Rows are points. Examples show where two turns around zero, p and q, send a point. Where does a point land after both, in the order given? Backwards means that the second turn is done in reverse. Each puzzle has new turns, and all numbers are rounded.

Turn p:
[  0 -18  24] -> [  6 -24  17]
[ 30 -10 -42] -> [ 23   6 -47]
[ 8 25 -8] -> [ 4 27 -1]
[-38   3  26] -> [-33  -9  31]
Turn q:
[ -3 -36  15] -> [  7 -36  14]
[16 11 -3] -> [13 14 -5]
[13 19 -8] -> [ 7 21 -9]
[-37 -45  29] -> [-22 -52  33]
[-1 19  6] -> [-4 18  7]
[ 11  31 -38] -> [ -2  33 -38]
Where do these land?
q, then p: [-3 30 32] -> [ 0 18 40]
q, then p: [  6 -24  45] -> [ 27 -31  31]
q, then p: [ 12  -4 -50] -> [ -5  14 -50]
q, then p: [-18   3  -6] -> [-19  -2   0]
q, then p backwards: [  3  -4 -22] -> [  3 -10 -20]

Turn p:
[  1  33 -34 -20] -> [-16  39 -15 -25]
[ -8 -21  36  48] -> [ 14 -32   4  54]
[ 36  12 -14 -11] -> [ 13   6 -29 -27]
[-19 -37  12  14] -> [-12 -34  20  19]
[ -2  16 -28 -26] -> [-16  24  -3 -29]
[-8 -3 27 -4] -> [16 -4 21  9]
Turn q:
[-14   5  16 -32] -> [  4  -5  33 -19]
[ -1  27 -13  12] -> [-4 28  0 15]
[ 2 10 19  8] -> [ 1 -6 12 19]
[ 45  -3  12 -24] -> [ 51 -12   0  -2]
[-32 -39 -35  35] -> [-52  -5 -45 -14]
Where do these land?
p, then q: [  4  -3 -30  12] -> [-22  15  -5 -18]
p, then q: [15 -9 67 10] -> [ 38 -35 -34  32]
q, then p backwards: [-16  22   2   4] -> [-26   9  -1  -2]
p, then q: [ 21   1 -20  -4] -> [  3  15  -4 -25]
p, then q: [-14   0 -23 -57] -> [ 10  -1  57 -24]
p, then q: [-10 -10   4  34] -> [-24  -7 -23  14]
